Rows are points. The last column is the point's height on a tilted bowl or saddle (a function of degree 2), plus a little noise. Count its main directions that bend up, bend down and stay straight.
In the rows, 128 means zero.

Points, 18 rows:
[[165 172 140  96]
 [170 193 145  84]
 [127 146 166 102]
 [129 112  90  97]
 [161 159 105 102]
 [174 124 211  95]
 [ 87  84  78  72]
 [157  64 218  84]
 [138 131 145 104]
 [112 160 138 101]
 [119 153  28 110]
 [161  95 165  91]
 [176 179 109  92]
 [189  79  89  47]
 [101 135 130 100]
 [121  89 108  86]
 [171 127 108  92]
 [126  95  40  76]]
Directions: 0 up, 2 down, 1 straight

Points, 16 rows:
[[140 169 165 136]
 [172  68 187 184]
 [105 151 103 128]
 [181 189 142 137]
 [ 95 215  94 140]
 [ 87  97 128 181]
 [138 146 159 131]
 [138 167 120 113]
 [171 109 117 135]
 [128 115  85 138]
 [ 68 194 160 200]
 [ 79 101 157 198]
 [ 98 120  80 155]
 [176 102 116 143]
 [ 76 100  68 202]
 [186 127 211 179]]
Directions: 3 up, 0 down, 0 straight

Points (23 x 5):
[[127 126 140 127 131]
 [ 69 126 163  90 138]
 [ 68 146  66  77 116]
 [ 65 195 154 152 109]
 [133 144 168 150 124]
 [129  65 198  85 158]
 [213  97 106 102 157]
 [ 88 107  87  31   7]
 [138 124 148 109 125]
 [ 90  86 127 106 102]
 [111  74 116 135 117]
 [ 80  89 108 170  90]
 [155 179 126 223  73]
 [ 96  56 146  81  88]
 [164  69  84 150 172]
 [129 127 164 134 136]
 [ 98 126 102 104 112]
 [136  94 123 186 149]
 [ 64 141 145 114 137]
 [168  18 113 178 210]
 [124 170 136 206  73]
 [184 131 114  93 110]
 [130 155  98 121 131]]
Directions: 2 up, 2 down, 0 straight

Points:
[[106 150 138 133 163]
 [ 97 197 185 217 174]
 [176 117 167 185 145]
 [ 91  33  90  99 105]
 [185 156  60 113 172]
 [188 105  85 162 171]
 [178 138  59 121 170]
 [ 70 211 164 104 137]
 [110  99 130  99 144]
 [ 70 204 205 169 186]
 [141 164 154  78 103]
 [ 88 139 121 142 187]
 [ 85 192 147  78 104]
 [135 102 125 134 152]
 [110  52 112  83 120]
 [158 139 135  88 124]
 [ 42 192 129 103 192]
 [146 114 113 185 166]
 [164 147 162 126 139]
 [133  83 126 106 143]
 [146 102 118  89 129]
 [133 133 138 121 146]
 [ 58 111 156 166 245]
 [144 168  93 108 134]]
Directions: 2 up, 2 down, 0 straight

Points (26 x 5):
[[160 157 137 171 146]
 [147 120 188  65 139]
 [134 104 114 119 111]
 [243 110  32 178 180]
 [117 113 110 140 114]
 [110 103  47 146 164]
 [158  95 159 145 137]
 [157 148 134 119 116]
 [151 146  73 186 163]
 [ 73  44 129 125  30]
 [125 115  74 137 134]
 [ 54 174 172 105 135]
 [129 174 152 147 140]
 [ 78 147 142 104 106]
 [228 174  71 101  49]
 [130 123 180 141 127]
 [147 124  97 196 170]
 [182 133 140 164 149]
 [131 149  96 142 126]
 [ 84 155 190  90 124]
 [123 130 112 100 109]
 [177  98 145 159 156]
 [ 54 173 166 202 186]
 [226  47 131 145 227]
 [120 122 111 141 118]
 [ 92  89 130 137  82]]
Directions: 3 up, 1 down, 0 straight

Points (41 x 7):
[[135 147  49 109 123 150  83]
 [137  34 160 103 148 162  78]
 [158 146  97 152  87 153 119]
 [ 44 147 116 113 180 153 118]
 [129 137 152 103 121 131 112]
 [103 143 128 159 125 101 148]
 [ 91 114 131 137 249 136 125]
 [132  72  88 137  70  84 141]
 [139 127 178 118  85 137 114]
 [135  77 183 211 122  50 200]
 [133 208  76  71 147 107  52]
 [160  73 100  73 114 169  86]
 [170 166 160 111  56 141 103]
 [138 193  89  90 141 140  79]
 [ 82  90 141 121 122 102 115]
 [150 103 137  85 120 147  98]
 [105 101 123 119 107 163 103]
 [ 77 147  97 158 138 216 120]
 [107 150 115 152 139 192 119]
 [117  56  76  83 129 143  63]
 [196 114  46 122 133 163  79]
 [137 135 145  81 136 184  87]
 [ 66 128 157 105  83 210  79]
 [129  81 176 140 132 144 118]
 [123 180  38  85 107  85  55]
 [ 98  83 183 100 130 173  73]
 [165 184 177 214 129 194 105]
 [ 38 117 147 195 142 133 150]
 [154  74  81  97 173  66  92]
 [ 75  72 131 114 171 206  58]
 [143  84 126 105 165 112 109]
 [177 123 126 169 141 182 112]
 [ 89  60  89 107 135 187  62]
 [ 67 154 173 195  98 114 158]
 [142  85 115 134 104 146 120]
 [167 105 120 126 236 136 101]
 [ 88 124  99 199  81 160 133]
 [117 110  67 128 106 126 109]
 [104 179 148 165 101 177 127]
 [ 75 145 178 135 125 121 135]
 [140 169 131  18 111 138  32]]
Directions: 2 up, 3 down, 1 straight

Points:
[[151 198 169 155 151 219  61]
 [171  68 190  95 155 129 135]
 [135 199 135 150 166 141 110]
 [163 138 173  90  96 111 139]
 [ 59 219  97 118 116 164  98]
 [131 104 154 115 142  80 146]
 [116 128 116  64 141 158 107]
 [133 165 129  87 134 162 120]
 [141 114 112 129 136 220  80]
 [201 120  77 190 124 116  80]
 [ 86 138 122 198  41  93 116]
 [105 161 141 135 182 147 134]
 [ 73 135 110 125 131 150 117]
 [ 59 101 102  54 186 119  87]
 [146 126 176 174  58  91  68]
 [138  98 169  85 122 146 135]
 [119 197 136 106 153 176 114]
 [143 122 132 130 156 158 113]
 [243 184 196 118 119 112  77]
 [115 114 142 110 132  42 156]
 [104 106 134 129 111 197 105]
 [ 79 116 159 162 120 110 160]
 [ 93  80  78 113 116 148  77]
 [165  98 129 188  69 121  81]
 [100 119 122 195 165 196 157]
 [109  76 199 127 178 150 167]
 [150 134 147 131  45 183  78]
 [ 86 132 103  71 148 140  97]
 [118 143 162 193  87 153  83]
 [146  61 112 143 103 143 103]
 [111  99 127 202 184 175 190]
 [161  79  88 175  50 138  75]
 [101  88 116 169 126  56 174]
 [102 148 106 114 115 157 103]
 [132 181 114  88  68  75 145]
 [ 75  78 156  98 107 145 141]
 [ 62 177 100 113 164 108 131]
 [ 52 128 109  82  87 118 107]
 [146 212 104 150 113  86 102]
 [126  95 170 172 128  88 140]
 [155  77 218 102 130  75 139]
 [158  97 194 160  69 106  72]
 [147  94 200 131 171 113 135]
 [ 68  87 105 168 224  98 249]
 [167 117 112 237 181  80 177]
 [184 154 130 164 156 200  72]]
Directions: 1 up, 1 down, 4 straight

Points, 70 rows:
[[129 112  76 104 104 136 224 110 100]
 [ 72  92 100  35 146 106 114 109 166]
 [ 83  96 180  57 127 156 104 176 249]
 [153 133 100  91  28 118  68 120 159]
 [112  69 100 136 160 165  83 128 156]
 [192  99 108 139 165 146 122 150 149]
 [120  99 101 113 152 114  64 244 195]
 [102  45 126 158 118  92 157 118 163]
 [138 110 157 144 175 138 128 103 132]
 [101 150  28 186 115 206 119  94  70]
 [101 107  97  93  82 180  78 184 211]
 [116 121 125  90 187 123 127  64 141]
 [163 108  84  32 149 170 107 112 113]
 [151  87 147 105  46  92 189 120 154]
 [135 153 127  86 155 128 152  81 128]
 [ 72 140 144 202 125  64 139 176  77]
 [ 96  34 102 101 135  41 218 168 182]
 [216 174  71 160  80 120 194 156  81]
 [161  69 142 109 104 112 147 164 163]
 [131 156 152 115  96  61 148  79 127]
 [146 111 109 177 105 106 232  94  79]
 [113 109 133 203 123 119 105 151 114]
 [143 117 128 155 114 150 144 140 139]
 [105 111  98 137 141  72  96 102 133]
 [ 85 132 178 194 129 186 136 115 114]
 [157 170  94  57 111  80 115 123 113]
 [229 192 125  81  88 112 142 134 109]
 [190 130 169 103 188 174 108 159 179]
 [ 93 150  66 138 126 104 126  78 106]
 [178 161 130 119  91 158 166 170 152]
 [109 109 111 166 159  94  91 174 132]
 [187  90  93  90  92 186 120 123 130]
 [132 172 104 168 151 146 131 127 121]
 [144  92  78 116 135 171  89 202 193]
 [148 124 113 130 156  82  71 134 120]
 [123  70 174  95 135 133 149  96 143]
 [144  98 105  79 131 162  77 201 207]
 [ 76 111  98 145  73 136  92 180 165]
 [ 94 156 188  85  68 130 169 167 201]
 [117  78  96 149 116  98  99 118 149]
 [113 186 150 123  99  88  67 115  98]
 [115 120 205 170  50 114 182 146 109]
 [126 199 114 146 135 121 162 126 103]
 [108 179  55 106 180 125 116 115 102]
 [ 56 116  49 117 127  60  61 173  68]
 [ 99  40 198  86 190  92 121  55 126]
 [123  52  86 117 130 164 171 111 146]
 [124 108  89  86 245 172  72 179 208]
 [118 103 135 143 124 139  73 155 152]
 [146 182  89 170 176  69 105 145 114]
 [154 167 107 102 141 212 114  46 103]
 [151 173 117  31 130 141 149  61 100]
 [138 111 119 101  61 113 122  96 163]
 [186 116 133  81 179 154 121 128 143]
 [187 172  77 166  84 157 142 204 141]
 [125 141 170  78  75  98 163 112 158]
 [147  84 172 141 138  66 136 102 116]
 [130 207 172  92 139 151 132 135 154]
 [172 141  65 138  68 166 110  79  99]
 [ 67 139  97 125 126 114 105 100 126]
 [109  90 192 128 176  72 112 161 136]
 [ 56  76  41 107 133  92 111  74 149]
 [ 70 158 158 173 183 230  82 112 145]
 [226  79  81  85 125 114 157 151 109]
 [140 124 149 125  57 165  96 135 173]
 [ 71 131  59 133  94 113  65 109  96]
 [ 71 110 133 144 164 174 177 125 158]
 [ 73 158  57 216 103 152 112 133  49]
 [108 126 165  93  87 196  91  93 181]
 [143 164 151 167 162 162 203  64  87]]
Directions: 2 up, 3 down, 3 straight

Points:
[[101 198 176 124 107 152 143 167 144]
 [163 107 144 173  70 188  86 129  96]
 [ 65 145 118  99  90  73  98 181  92]
 [165 192 118 150  59 125  49 126  95]
 [ 75  44 113 104 105 108  97 106  81]
 [117  90  90 137  83  64 113 186  68]
 [157 136 245 183 131 165  20 131  99]
 [ 98  70 167 132 146 178  93  74 113]
 [148 151 191 214 141 145  74 122 118]
 [113 180 121 164 124 107 113 145 120]
 [141 182 110 119 145  87 142 163 112]
 [ 42 159 184 148 119 119  44  98 103]
 [102 116 159 154 164 177 106 206 103]
 [155 111 130 152 126 211 199 152  97]
 [105 158 178  51 164  91 147 132 109]
 [153 148 164 155 105  94 115  82 134]
 [155 169  45 142  86 143 205 157  64]
 [228 162 115 152  97 120 114 189  68]
 [ 89  29  52 197 139 165  88 197   7]
 [ 97 104 191 169 112 153  98 140 119]
 [132 117  97  80 135  92 143 112  98]
 [179 143 120 130 112  75 143  95 110]
 [118 179 140  90 110 143 135 158 127]
 [112  77  57 108 148 120 102 154  71]
 [114 122  97 113 120  95 146 171 104]
 [ 97 131 131 170 139 134 134 149 118]
 [142 180 153 216 168 172 112 112 114]
 [120 131  49  98 193 116  33 162  40]
 [127 181 155 144 160  89 137 176 125]
 [112 162 121  92 163  77  52  73  88]
 [ 66  87 101 160 144 142 123 135  95]
 [ 94 107 129 167 105 129 139 184 109]
 [152 172  66 126 110 115  80  26  82]
 [207 172 155 141 116 112  63  55 119]
 [ 63  99 152 134 127 154 114 143 113]
 [164 129 140 112 184 106  43 143  83]
 [193  81 179  49 166 153 130  95 106]
 [249  44 139 115 134 154 135 126  64]
 [112  81 113 133 148 131 129 137 107]
 [128 157 209 151 122 129 179 217 139]
 [151 118  72  91 134 129 138 147  87]
 [144 114  77  72 201 147 161  90  91]
 [212 144 220 104 102 102 134  84 120]
 [116  93 104 134 158  83 117 108 104]
 [154 125 198 130  88 112  67 165 106]
 [126 136 171  86 140 105 140 195 123]
 [ 60 123  99 150 148 132 120 102 100]
 [100 141 110 121 183  89  85 167  90]
 [127  63 121  93 115 136  71  94  91]
 [142 178 139 128 163 132 222 156 122]
 [118 123 101 200 154 182 178 139  88]
 [ 96 134 115  65 131 111 119 126 103]
 [167 116 152 124  21 113 124 196  81]
 [144  72 163 157 163 139  95  57 119]
 [149 123 108  54 187 134 127  72  99]
 [179 118 164 113 115 153 118 110 122]
 [ 92 218 146 156 142 125 153 126 131]
 [111 100 120 113 103 127 191 166 113]
 [ 97 145  81 182 181 116 110  70  95]
 [102  97  33 101  81  91 141 147  47]
 [217  83  98 132 146 115  83 183  42]
 [216  67 155 131 129 135 191  59  98]
 [119 135 114 123 111 120 160 167 117]
 [199 116 120 146 141 128 180 115 105]]
Directions: 0 up, 5 down, 3 straight
